Rows are points. To make a cloud, some directions were put in groups of two or more. Within a group, all points are equally far from the middle, so they leave a hole (a ring in 2 directions, a hollow ball in 3). The other directions are filled evenly. Then the cloud was stretched, turned, moved and blurred a little. How many holes are there, and how many directions does each take, smallest first?
In the rows, 128 means zero.

Cloud (22 x 3):
[[187 123 109]
 [162 114  95]
 [139 149 142]
 [132 139 148]
 [189 137 110]
 [185 142 112]
 [ 76 105 129]
 [135 142 147]
 [159 119  93]
 [ 82 102 116]
 [156 103 102]
 [154 109  95]
 [129 106  94]
 [142 138 147]
 [118 137 149]
 [154 106  97]
 [ 87 106 136]
 [141 113  92]
 [102  95 124]
 [187 141 112]
 [185 144 113]
 [ 92 140 118]]
Holes: 1 (3)

Cloud (28 x 4):
[[121  84 156 150]
 [126 122 169 162]
 [147  83 129 135]
 [101 119 150  68]
 [105  87 151 152]
 [128 118 150 185]
 [157 151 130 116]
 [ 85 138 160  97]
 [124 112 115 173]
 [ 97 109 146  74]
 [ 92  97 145 141]
 [124  89 159 155]
 [115 103 147 178]
 [127  78 148 139]
 [133 143 129  76]
 [137 127 140 188]
 [106  81 149 135]
 [117 135 106 109]
 [132  83 121 117]
 [160 110 113 164]
 [150 156 128 106]
 [ 88 133 162  88]
 [110 119 114 152]
 [ 89 149 145 113]
 [138 100 164 142]
 [ 87 145 142 114]
 [123 129 114  80]
 [144 129 133 187]]
Holes: 2 (2, 2)

Cloud (27 x 4):
[[ 96 158 122 113]
 [119 140 118 176]
 [161  96 111 182]
 [152 109 142 117]
 [127 129 101  86]
 [ 96 119  97 122]
 [129 111  92 172]
 [140 108 126  98]
 [143 107 129 193]
 [126 134 110  80]
 [113 122  87 158]
 [107 165 100 135]
 [ 99 165  91 113]
 [107 132 109 177]
 [126 113  87 156]
 [145  91 150 141]
 [109 119  99 102]
 [151  95 101 150]
 [117 122 135 179]
 [107 167  99 129]
 [137  79 135 158]
 [163 108 112 186]
 [134  87 129 126]
 [150  94 119 190]
 [146 119  86 122]
 [111 151  80 109]
 [134 118 148 165]]
Holes: 1 (4)

Cloud (49 x 6):
[[ 91 150 133  90 102 116]
 [137 127 105  95 120 136]
 [ 91 167 171 134 124 132]
 [109 151  76 100 144 127]
 [131 100  62  87 152 123]
 [ 96 178 193 108 137 136]
 [181 160 152 159  88 148]
 [156 133 148 150 167 149]
 [132 161  95 128 114 137]
 [123 126 129 130 123  75]
 [107 126 106 159  97 100]
 [133 174 146 168 128 122]
 [109 129  86 132  84  79]
 [149 172 132 114  88 122]
 [ 79 130 171  96 155  92]
 [132 138 101 150 137 151]
 [158 128  81 118  93 145]
 [104 134  75 109 148 133]
 [130 146 106  77  96 117]
 [137 115 107  69  94 122]
 [ 96 110 131 143  72 109]
 [137 137 120 107 135 104]
 [138 166 112 137 119 115]
 [132 162 144 158 139 140]
 [109 165 167 173  70  85]
 [ 68 119 154 107 122 135]
 [130 115 134 182 102 128]
 [113 149  68 153  89 132]
 [ 87 151  98  81  87 100]
 [149 112 106 159 159 161]
 [119 100  79  82 172 115]
 [122  97 106  89 155 117]
 [154 125 128 141 129 150]
 [117 128  60 112 153 116]
 [ 93 158 159  99  98 132]
 [107 114 123  85 107  94]
 [124 102  91 120 146 103]
 [ 77  98 101  79 125 114]
 [111 129 143 132 101  86]
 [100 135  50 119 130 128]
 [115 159 141  86 151 121]
 [132 139  79  82 111 131]
 [140 107 153 128 161 118]
 [158 136 145 124  97 149]
 [125 128 147  85 133 152]
 [111 179 157 111 114 132]
 [ 96 113 130 117 112 125]
 [115  98 118 112 121 127]
 [ 93 100  97 125 146 113]]
Holes: 0
